Each row of a before or after table is a point. The points were changed in one or more steps. Then noise was added and the rows were shuffled. The steps act on columns, c1 being the first. Name the steps. A step turns or swaps two columns, mirrors them in a line or flattens them onto one, adds a multiple of one to another, or multiplies or shifts one. Angles are multiples of 10 degrees, from the lower column toward the higher: turns from -170 to 170, lines from 10 to 170 but not 90. Use the fewest steps. Two steps may share a column if one is a turn and the other turns, adds or multiplies; they go together, in the order done. Otherwise the lowest column goes first.

Before (13 x 3)
[[  7  -5  21]
 [ 37   3 -73]
 [  5  13  38]
 [  5 -25  18]
 [ -7 -26  36]
 [ -2 -22 -21]
 [ -6  43  -1]
 [  1 -19  -4]
 [ 90   0   4]
 [ -5 -11   7]
 [ -2   8  27]
 [ 30 -11  -1]
 [ 47  17  17]]
After (13 x 3)
[[ 36  14  11]
 [-79   2  23]
 [ 10  17  50]
 [  8 -11  -3]
 [ -7 -11  28]
 [-12  -1  90]
 [ -5 -19   3]
 [ 17 -26   9]
 [ 21  -4   9]
 [  0  44  -5]
 [ 26   9   3]
 [ 38 -27  -1]
 [-22 -22  -5]]
Steps: mirror c1 and c3 in the line at 50 degrees

Before (14 x 6)
[[ 28  -3 -14 -55  14  20]
 [ 29  46  32  15   2  10]
 [  5  -5  -3  -7   9  31]
 [ -1  -1   8 -16   5  28]
 [  3  -8   2  27  13   0]
 [ 23  35  20 -21  33  13]
 [  3 -24   2  23 -22 -19]
 [ 17  -9 -29  21  -2   2]
 [-14   9  28 -49  10  15]
 [ 14  51  -3   8  25   0]
 [ -9 -18 -19  15 -20 -10]
 [  5  -6 -18 -60   4  26]
 [-20 -20 -43  24 -32   4]
 [  6  36   6 -38  46  14]]
After (14 x 6)
[[ 24   6  24 -15   7  27]
 [  7  47  53  13   3  -3]
 [-35  -7  21  28  13   4]
 [111  -1   5 -56  15  22]
 [ 53  39  39 -19  31   3]
 [-30 -25  -2  13 -16  -4]
 [ 98   3  -1 -60   4  26]
 [ 61  38  28 -37  49   0]
 [-37 -29  23  25 -20 -11]
 [ 16   7  19  -9   9  27]
 [ 59  16  51 -50  10  11]
 [  3  46  17   8  26 -17]
 [-56 -19 -22  23 -29   9]
 [-14  -9 -10  20  -4   6]]
Steps: add -1.5 times c4 to c1; turn c2 and c6 by -20 degrees; shift c3 by 20

Before (14 x 11)
[[ 16  58 -28  -9 -24 -28   4  -7 -16  11   5]
 [-15  35 -20  22 -34 -15  -9 -12  -2  60 -21]
 [-23  22 -24  32 -28  -7 -15 -10  18   9  11]
 [  4 -31   8 -56 -26  31   0 -12  -6 -23  13]
 [-59  31 -16  13  -7   8 -26  11 -45 -28 -25]
 [ -1  -6 -17  19 -19  -6   6 -10  -2  -5 -24]
 [  5 -31 -24  18  12  46   4 -12   0 -18 -21]
 [ 12  53  71  24  29 -16  -5   8   4  17 -19]
 [-89 -27 -19  33  -3 -17  -8  -3 -47 -21 -21]
 [  6 -21 -19  -6 -26  34   2  18  -9 -20 -29]
 [-76 -11 -11 -22  10  -4   9  -6  11 -23 -20]
 [-12  -9 -19  18 -27  39  28 111 -92  -3   8]
 [ 16 -34 -10   7  31  27 -16  -2   7  15 -12]
 [ 15 -38 -23  -7 -17  -2 -21  37   7  15  -7]]
After (14 x 11)
[[ -3   6 -23 -10   0  -2  25  37  12 -41 -19]
 [ 27 -19 -23  30 -17  -5   6 -10  16  12 -28]
 [ -5  30 -25  17  23  50  -2 -14   1 -14   9]
 [ -5 -41  71  26  23 -13  11   6   2  36  25]
 [ 81  31 -18  33  20 -18 -39  -2 -44 -13  -4]
 [ -4   6 -17  17  20  -6  -5 -10  -2  -2 -23]
 [-18 -38 -29  -9  -9 -28   4  -5 -19  43 -21]
 [ 62  26 -13 -20  19  -2 -45  -7  14   2   9]
 [ -9  27 -20  -6  26  36   1  19  -8  -9 -31]
 [ 66  13 -17  14  22   9  -7  12 -43  42 -11]
 [ 18 -64 -23  24  17 -12  -1 -12  -2   0 -33]
 [ -6  35   7 -54 -18  30  -1 -10  -6 -16 -23]
 [ -3   8 -17  18 -10  43 -31 111 -90  -8 -27]
 [ -4   6 -11   8  18  28  21  -5   6 -39  29]]
Steps: turn c1 and c7 by 150 degrees; turn c2 and c10 by 120 degrees; turn c5 and c11 by 80 degrees
